Every row gives one point. The last column is the point's height on a tilted bowl or saddle (a function of degree 2), plus a little noise. Count its main directions that bend up, bend down and stay straight.

Points, 18 rows:
[0.03 0.04 0.06 -0.07]
[-0.56 0.31 0.39 0.67]
[0.09 0.48 0.00 -0.04]
[-0.25 0.01 0.00 0.30]
[-0.25 -0.14 0.19 0.20]
[0.08 -0.33 0.20 -0.06]
[0.03 -0.31 -0.02 -0.14]
[-0.28 0.29 0.28 0.38]
[-0.16 -0.37 0.48 0.34]
[0.19 -0.22 0.16 -0.17]
[-0.04 0.12 0.10 0.05]
[-0.01 -0.09 0.32 0.12]
[0.26 -0.32 0.38 0.08]
[-0.20 0.03 -0.12 0.28]
[0.06 -0.78 0.04 -0.30]
[0.00 -0.11 0.38 0.18]
[-0.49 -0.39 0.12 0.45]
[-0.45 -0.71 0.01 0.38]
Directions: 1 up, 0 down, 2 straight

Points (22 x 5):
[0.46 -0.05 -0.16 -0.37 0.25]
[0.50 -0.09 0.27 -0.44 0.50]
[-0.34 0.32 0.33 0.39 0.41]
[0.32 -0.04 0.07 0.16 0.17]
[0.00 -0.12 -0.12 0.08 0.06]
[0.39 -0.16 -0.02 -0.11 0.20]
[0.09 -0.43 -0.49 -0.25 0.25]
[0.10 -0.10 0.24 -0.27 0.24]
[-0.41 -0.46 0.01 -0.20 0.43]
[0.32 -0.04 -0.28 0.22 0.12]
[0.03 0.18 0.12 0.04 0.11]
[0.07 0.36 -0.87 -0.02 0.45]
[-0.09 0.04 -0.02 0.25 0.10]
[-0.13 -0.29 -0.29 -0.21 0.16]
[0.11 0.13 0.16 -0.59 0.30]
[-0.19 -0.01 0.46 -0.19 0.40]
[-0.09 0.56 -0.54 0.49 0.45]
[-0.29 0.19 -0.07 -0.46 0.20]
[0.54 -0.12 0.00 0.16 0.29]
[0.26 -0.20 0.08 -0.34 0.24]
[0.22 0.10 -0.05 -0.06 0.07]
[0.30 -0.05 -0.49 0.12 0.15]
Directions: 4 up, 0 down, 0 straight

Points (26 x 5):
[-0.53 -0.24 -0.59 -0.13 -0.42]
[-0.44 -0.83 0.07 -0.03 -0.51]
[0.23 0.02 -0.26 0.54 -0.50]
[-0.20 0.25 0.00 -0.29 0.02]
[0.00 0.10 0.10 -0.14 0.06]
[0.21 -0.28 0.10 -0.07 -0.10]
[-0.26 -0.05 -0.42 -0.38 -0.17]
[-0.01 -0.24 -0.23 -0.03 -0.14]
[0.22 0.16 -0.10 0.06 -0.11]
[-0.02 -0.51 -0.51 -0.19 -0.41]
[-0.51 0.08 -0.28 -0.10 -0.17]
[-0.22 0.24 0.03 -0.46 0.01]
[-0.09 -0.32 0.01 0.08 -0.10]
[-0.30 -0.02 -0.39 0.16 -0.24]
[0.41 -0.12 0.08 0.46 -0.45]
[-0.28 -0.24 -0.43 -0.10 -0.24]
[-0.07 -0.34 0.21 -0.42 -0.03]
[-0.17 0.14 -0.11 0.24 -0.13]
[0.33 0.07 0.03 0.17 -0.18]
[-0.19 -0.20 -0.90 0.24 -0.81]
[-0.16 0.09 0.46 -0.15 0.05]
[0.33 -0.29 -0.01 -0.17 -0.15]
[-0.53 -0.29 -0.08 -0.06 -0.15]
[0.15 0.16 -0.10 -0.12 -0.05]
[0.15 -0.20 -0.11 -0.24 -0.07]
[0.53 0.09 -0.17 -0.46 -0.28]
Directions: 0 up, 4 down, 0 straight

Points (48 x 7):
[-0.72 -0.09 -0.17 -0.44 0.19 0.15 -0.01]
[-0.59 -0.20 -0.11 0.37 -0.03 0.00 -0.35]
[-0.35 0.11 0.25 0.64 0.13 0.20 -0.79]
[0.40 0.23 0.03 -0.33 0.30 -0.05 -0.13]
[-0.78 -0.11 0.58 -0.17 -0.09 -0.16 -0.18]
[0.23 -0.20 0.05 -0.40 -0.08 -0.35 -0.15]
[-0.19 0.42 0.14 0.16 -0.36 -0.53 -0.01]
[0.04 -0.18 -0.04 -0.12 0.00 0.00 -0.02]
[0.35 -0.05 0.30 0.30 0.01 0.05 -0.18]
[-0.11 0.13 -0.14 0.02 -0.03 0.01 0.08]
[0.06 0.07 -0.42 -0.07 0.21 -0.12 0.06]
[0.60 -0.49 0.01 -0.12 0.29 -0.02 -0.13]
[0.24 -0.24 -0.30 0.42 0.40 0.16 -0.51]
[0.23 0.46 -0.23 0.35 0.32 0.05 -0.29]
[-0.05 0.02 0.29 0.04 0.14 -0.10 -0.02]
[-0.04 -0.02 0.08 0.27 -0.30 -0.47 0.20]
[-0.06 0.23 0.02 0.32 0.05 -0.18 -0.02]
[-0.17 0.03 0.19 -0.04 -0.07 -0.27 0.09]
[-0.40 0.16 -0.25 0.22 0.05 0.34 -0.08]
[0.16 0.29 0.24 -0.07 0.32 -0.59 0.12]
[-0.24 0.12 0.67 -0.12 -0.29 0.10 -0.44]
[-0.13 -0.16 0.13 -0.18 -0.30 0.17 -0.19]
[0.34 0.25 -0.25 0.54 0.60 -0.07 -0.56]
[0.31 -0.20 -0.13 -0.32 -0.06 0.08 -0.09]
[0.17 0.30 -0.02 -0.37 -0.18 0.10 -0.03]
[-0.22 -0.33 -0.18 0.55 -0.13 -0.04 -0.47]
[0.38 0.42 -0.33 0.11 0.20 -0.05 0.00]
[0.06 0.38 -0.14 0.49 -0.05 0.21 -0.46]
[0.18 0.42 -0.21 -0.06 0.43 0.06 -0.04]
[0.33 0.17 -0.50 0.00 0.48 0.16 -0.04]
[0.07 0.36 -0.01 0.23 -0.32 0.47 -0.37]
[-0.05 -0.12 -0.22 -0.19 -0.38 -0.12 -0.09]
[0.68 -0.23 0.15 0.16 0.06 -0.16 0.19]
[-0.35 -0.21 0.56 -0.01 0.18 0.00 -0.30]
[-0.18 -0.12 -0.21 0.38 -0.54 -0.08 -0.38]
[0.45 0.42 -0.21 -0.06 -0.14 0.13 0.00]
[-0.30 0.39 0.01 -0.03 -0.36 -0.12 0.00]
[0.27 0.33 -0.07 -0.01 0.63 -0.02 -0.26]
[0.60 -0.36 -0.12 0.39 -0.40 -0.02 -0.20]
[-0.16 0.05 0.22 -0.18 0.51 0.27 -0.39]
[0.18 0.11 -0.17 0.14 0.06 0.23 -0.06]
[-0.30 -0.50 0.23 -0.33 -0.09 -0.46 -0.25]
[0.27 0.13 0.17 -0.36 0.26 0.13 -0.23]
[-0.65 0.29 0.19 -0.43 0.42 0.10 -0.12]
[0.01 0.06 0.02 -0.12 0.09 -0.07 0.04]
[-0.07 0.68 -0.12 0.01 -0.43 0.40 -0.02]
[0.15 0.33 0.35 -0.63 0.01 -0.19 -0.57]
[0.34 -0.58 -0.17 0.01 0.03 0.69 -0.69]
Directions: 1 up, 4 down, 1 straight

Points, 78 rows:
[-0.51 -0.07 -0.32 -0.15 0.04 0.13 0.65 -0.23 0.67]
[-0.10 0.29 0.00 -0.15 0.30 -0.13 0.08 0.04 0.19]
[0.16 -0.67 -0.09 -0.35 0.16 0.27 -0.42 0.08 -0.05]
[0.63 -0.36 -0.24 0.10 0.16 -0.23 0.12 -0.07 -0.18]
[0.06 0.27 -0.41 0.22 -0.66 -0.11 0.07 0.16 0.32]
[-0.01 0.07 0.63 0.24 0.37 0.09 0.34 -0.21 0.44]
[-0.20 0.33 0.30 -0.10 -0.22 0.03 -0.16 0.35 0.12]
[0.33 -0.50 0.05 -0.22 0.35 0.03 -0.37 -0.33 -0.12]
[0.38 -0.09 0.37 0.00 0.26 -0.20 0.38 0.38 0.33]
[0.04 -0.40 0.40 0.35 0.06 0.57 0.27 0.02 0.19]
[-0.31 0.13 -0.36 -0.21 -0.34 -0.17 -0.13 -0.02 0.12]
[-0.12 -0.06 -0.10 -0.04 -0.72 0.25 0.12 0.61 0.37]
[0.44 -0.27 -0.01 0.16 0.45 0.01 -0.35 0.03 -0.13]
[-0.23 0.39 -0.70 -0.02 -0.42 0.13 0.10 0.19 0.26]
[-0.12 0.01 -0.08 0.42 -0.02 0.02 -0.13 0.33 -0.14]
[0.48 0.31 -0.15 -0.14 0.08 0.01 -0.10 -0.10 0.03]
[0.07 -0.16 -0.09 -0.17 -0.14 0.01 0.22 -0.25 0.16]
[-0.03 -0.33 0.10 0.13 0.47 -0.08 -0.50 -0.10 0.06]
[0.20 -0.61 -0.62 -0.26 0.23 0.13 0.34 -0.22 0.32]
[-0.19 0.19 0.14 -0.13 -0.59 -0.44 -0.31 -0.17 0.25]
[-0.01 0.06 -0.27 -0.24 0.16 -0.03 -0.17 0.58 0.10]
[-0.36 -0.34 0.04 0.48 0.40 0.35 0.54 -0.11 0.08]
[0.53 -0.10 0.49 -0.48 -0.01 -0.12 0.44 0.06 0.34]
[-0.02 0.18 -0.54 -0.57 0.03 -0.49 -0.61 -0.11 -0.09]
[-0.10 -0.39 0.17 -0.19 0.55 0.03 -0.15 -0.27 0.36]
[0.27 0.00 0.00 0.38 0.05 -0.08 0.01 0.32 -0.10]
[0.21 -0.19 -0.08 0.53 -0.52 -0.23 -0.23 0.26 0.04]
[0.17 -0.18 0.55 0.39 0.24 -0.55 0.27 0.34 0.42]
[0.25 -0.19 0.07 0.60 -0.15 0.17 -0.01 0.02 -0.08]
[0.38 0.16 0.18 0.14 -0.48 0.42 0.11 0.07 0.40]
[0.05 -0.08 -0.45 0.11 0.00 0.02 -0.17 0.16 -0.09]
[-0.11 0.43 -0.09 0.46 0.28 0.16 -0.69 -0.15 0.38]
[-0.21 0.16 0.38 -0.20 -0.29 0.28 0.24 -0.44 0.47]
[0.45 0.23 -0.21 -0.49 -0.23 0.00 0.37 0.11 0.22]
[-0.30 -0.20 0.20 -0.02 0.04 0.38 0.12 -0.30 0.34]
[-0.44 0.04 -0.18 -0.01 0.21 -0.10 0.01 0.06 0.19]
[-0.14 -0.06 -0.53 -0.30 -0.24 0.38 -0.22 0.01 0.11]
[-0.11 0.26 -0.14 0.06 0.08 -0.22 -0.33 0.01 0.11]
[-0.07 0.15 0.06 -0.15 -0.02 -0.04 -0.30 0.51 0.06]
[0.01 0.29 -0.34 -0.10 -0.04 -0.15 -0.11 0.24 0.06]
[-0.14 -0.26 0.14 -0.36 0.34 0.22 0.18 -0.43 0.55]
[0.46 0.46 0.15 0.21 0.16 0.29 -0.58 0.15 0.21]
[-0.35 0.17 0.11 0.34 0.56 0.18 0.17 -0.23 0.31]
[-0.01 0.08 -0.23 0.11 -0.27 -0.05 0.29 0.37 0.11]
[0.76 0.07 0.02 0.70 0.00 0.19 -0.07 -0.08 0.02]
[-0.08 -0.11 0.08 -0.17 -0.13 -0.24 0.23 0.04 0.22]
[-0.34 0.64 -0.15 0.59 -0.25 0.18 -0.21 0.27 0.11]
[-0.34 0.20 -0.27 -0.04 0.05 -0.26 0.52 0.21 0.45]
[0.63 0.26 -0.47 0.04 -0.09 0.27 -0.25 -0.06 0.24]
[-0.10 -0.17 -0.05 -0.05 -0.08 -0.35 0.00 -0.25 0.16]
[-0.37 -0.04 0.75 -0.11 0.13 0.02 0.00 -0.08 0.51]
[-0.47 0.04 -0.01 -0.04 -0.23 -0.09 -0.16 -0.16 0.24]
[-0.07 0.79 -0.10 -0.04 0.21 -0.08 0.40 -0.34 0.47]
[0.25 0.23 0.07 0.35 -0.20 -0.13 -0.21 -0.07 0.14]
[0.21 -0.26 0.13 -0.29 -0.20 0.29 0.16 -0.27 0.21]
[-0.15 0.12 0.03 0.08 -0.26 0.07 0.20 -0.35 0.36]
[0.06 -0.22 -0.49 0.07 0.31 -0.04 0.12 -0.17 0.20]
[0.09 -0.24 0.01 0.22 0.20 -0.38 -0.05 -0.01 0.05]
[-0.21 0.34 0.19 0.59 -0.19 -0.09 0.41 0.43 0.07]
[0.44 -0.16 -0.09 -0.27 -0.78 0.37 0.16 -0.04 0.35]
[-0.16 -0.20 0.28 0.26 -0.05 -0.04 -0.01 -0.19 0.22]
[0.05 -0.45 0.06 0.24 -0.11 -0.28 -0.17 0.23 -0.12]
[0.00 -0.06 -0.09 -0.05 -0.43 0.06 0.16 0.09 0.13]
[-0.28 0.28 0.05 0.31 0.13 0.29 -0.31 0.00 0.08]
[-0.05 -0.29 0.14 0.38 -0.09 -0.27 -0.25 -0.54 0.30]
[-0.08 -0.21 0.22 0.01 -0.49 -0.37 0.04 -0.22 0.27]
[-0.53 0.08 -0.26 0.42 0.37 0.20 0.79 -0.25 0.55]
[0.09 -0.38 0.75 0.35 -0.33 -0.33 -0.10 -0.21 0.52]
[0.05 0.64 -0.43 0.10 0.09 0.38 -0.70 0.23 0.37]
[-0.38 0.37 -0.24 0.07 0.19 0.44 -0.22 0.14 0.01]
[0.27 0.06 0.38 -0.46 0.03 -0.28 0.25 0.05 0.15]
[0.11 -0.26 0.36 0.08 -0.01 0.31 0.16 -0.14 0.24]
[-0.07 0.64 -0.16 0.32 -0.30 0.41 -0.57 -0.35 0.78]
[-0.12 0.10 0.17 0.48 0.46 -0.14 0.01 -0.24 0.32]
[-0.05 -0.04 0.33 0.24 0.18 0.36 -0.39 -0.02 0.14]
[-0.40 0.00 -0.45 -0.16 -0.03 -0.28 0.01 0.47 0.16]
[0.21 0.13 -0.39 0.17 -0.11 -0.12 0.28 0.05 0.16]
[0.31 -0.03 0.06 -0.41 0.23 0.16 0.30 0.25 0.42]
Directions: 5 up, 2 down, 1 straight

Points (71 x 9):
[0.12 -0.06 0.04 0.23 0.41 -0.07 -0.26 0.01 0.18]
[0.13 0.44 -0.12 -0.15 0.30 -0.15 -0.32 -0.48 0.18]
[-0.10 -0.05 -0.14 -0.31 0.18 -0.09 -0.16 0.11 -0.11]
[-0.64 -0.25 0.26 -0.04 -0.07 -0.06 0.01 -0.26 0.16]
[-0.63 0.23 -0.10 -0.01 -0.01 -0.02 0.07 -0.08 0.11]
[-0.09 0.05 0.10 -0.14 0.17 -0.21 -0.07 -0.16 0.00]
[0.20 -0.32 -0.45 -0.11 -0.67 -0.11 0.41 -0.47 0.38]
[0.13 0.10 0.02 0.15 -0.36 -0.11 0.56 0.09 0.31]
[0.03 -0.09 0.24 0.45 0.14 0.37 0.01 -0.31 0.45]
[0.03 -0.27 -0.15 0.02 -0.10 -0.19 -0.02 0.28 0.06]
[0.15 0.04 -0.15 -0.09 0.29 0.45 0.26 -0.56 0.29]
[0.24 0.07 0.10 0.41 -0.01 -0.42 0.42 -0.01 0.35]
[0.30 0.31 0.10 0.35 -0.24 0.17 0.50 0.33 0.54]
[-0.24 0.45 0.14 0.04 0.31 -0.33 -0.34 -0.42 0.22]
[-0.64 -0.14 -0.05 -0.12 -0.12 0.31 0.11 0.18 0.11]
[0.03 -0.12 0.32 0.22 -0.03 -0.32 0.32 -0.13 0.26]
[-0.02 -0.05 -0.62 -0.14 0.37 -0.06 0.03 -0.21 0.06]
[0.18 -0.17 -0.61 -0.47 0.49 0.49 0.06 -0.14 0.01]
[0.15 -0.13 0.01 0.43 0.18 -0.64 0.08 0.08 0.27]
[-0.40 -0.45 -0.36 0.06 -0.09 -0.27 0.09 -0.17 0.14]
[-0.40 -0.35 0.05 0.05 0.30 0.38 0.05 0.18 0.19]
[-0.62 -0.68 -0.09 -0.53 0.20 -0.41 -0.26 -0.04 0.09]
[-0.12 0.49 -0.14 0.10 0.25 0.16 0.43 0.51 0.42]
[-0.44 -0.01 0.13 0.00 0.27 0.07 -0.09 0.63 0.16]
[-0.39 -0.26 -0.16 0.19 -0.08 -0.64 0.14 -0.28 0.18]
[-0.16 0.42 -0.13 0.21 0.00 0.67 -0.12 0.03 0.39]
[-0.10 0.35 0.01 0.13 0.32 0.13 0.01 -0.15 0.22]
[-0.33 0.64 0.11 -0.35 -0.11 -0.08 0.58 0.03 0.32]
[-0.30 -0.36 0.01 0.00 0.05 -0.02 -0.27 -0.34 0.11]
[0.18 -0.24 -0.19 0.16 -0.07 0.32 -0.45 -0.22 0.23]
[0.06 0.20 -0.16 0.59 -0.15 0.16 0.00 -0.47 0.40]
[0.16 0.17 0.22 -0.15 0.06 0.56 -0.22 0.25 0.14]
[-0.01 0.22 0.18 0.23 0.03 0.33 0.28 -0.09 0.36]
[-0.01 -0.05 0.18 -0.14 -0.08 -0.21 0.00 0.45 0.02]
[0.29 0.00 -0.11 0.32 -0.07 0.15 -0.10 -0.18 0.25]
[-0.14 0.20 0.30 -0.07 -0.25 -0.08 -0.03 -0.11 0.09]
[0.24 -0.63 -0.09 -0.06 -0.09 0.43 -0.48 -0.07 0.23]
[0.24 0.12 -0.13 0.49 -0.12 0.14 -0.17 -0.81 0.50]
[0.51 0.07 0.24 -0.14 -0.18 -0.02 -0.14 -0.29 0.21]
[0.49 0.03 0.13 -0.12 0.24 0.10 -0.22 0.22 0.11]
[0.12 0.16 -0.27 0.27 -0.53 0.25 -0.45 0.11 0.29]
[0.28 0.06 0.44 0.12 0.31 0.45 0.04 -0.05 0.41]
[-0.29 -0.46 0.23 0.08 0.15 -0.28 -0.54 -0.60 0.35]
[0.19 0.19 -0.04 -0.19 -0.26 0.06 -0.25 -0.11 0.04]
[0.01 -0.19 0.34 -0.22 0.35 -0.05 0.25 0.29 0.10]
[-0.33 0.30 -0.14 -0.31 -0.02 0.36 0.04 0.32 0.03]
[0.16 0.00 -0.16 0.02 -0.35 -0.36 0.28 -0.43 0.20]
[-0.29 0.32 -0.11 0.76 -0.14 0.33 -0.15 -0.36 0.54]
[0.00 0.12 0.05 0.25 -0.15 -0.17 -0.24 -0.11 0.12]
[-0.16 -0.08 -0.06 0.08 0.30 -0.02 0.00 -0.06 0.08]
[0.24 0.36 0.02 -0.34 1.04 -0.06 0.16 -0.06 0.35]
[0.24 0.44 0.40 -0.30 0.20 0.04 0.10 0.31 0.20]
[0.03 -0.02 -0.06 0.37 -0.13 0.68 -0.09 -0.10 0.42]
[-0.25 -0.40 0.39 -0.22 -0.35 -0.14 0.51 0.22 0.26]
[-0.59 0.45 -0.15 0.11 -0.30 0.17 0.51 0.78 0.58]
[-0.01 -0.43 0.06 0.02 -0.16 -0.19 0.15 -0.18 0.15]
[0.24 0.09 0.31 0.30 0.00 0.41 -0.10 -0.04 0.39]
[-0.05 0.36 0.50 0.32 -0.54 -0.43 0.37 0.03 0.43]
[-0.49 -0.37 0.27 -0.07 0.49 0.11 0.22 -0.23 0.24]
[0.09 -0.51 0.01 0.18 -0.11 -0.21 0.30 0.12 0.26]
[-0.09 -0.18 0.02 -0.10 -0.22 0.26 -0.06 -0.13 0.05]
[0.04 -0.46 0.34 0.43 -0.14 -0.08 -0.49 0.03 0.39]
[-0.10 0.43 -0.02 -0.04 0.16 0.35 0.25 -0.33 0.29]
[0.46 0.21 0.67 0.58 -0.29 -0.31 0.05 -0.02 0.60]
[0.59 0.52 -0.23 0.17 -0.15 0.20 0.38 0.11 0.51]
[0.38 -0.16 -0.20 -0.44 0.49 -0.51 -0.16 0.03 0.05]
[-0.07 -0.04 -0.04 -0.31 0.06 -0.20 -0.58 0.10 -0.05]
[-0.07 -0.07 0.17 -0.40 0.61 -0.06 0.18 0.28 0.01]
[-0.13 -0.55 0.31 0.31 -0.18 -0.12 0.23 -0.25 0.38]
[0.14 -0.24 -0.02 -0.07 -0.74 0.20 -0.50 0.05 0.26]
[0.44 0.24 -0.48 -0.08 -0.20 0.12 0.22 0.25 0.22]
Directions: 7 up, 0 down, 1 straight
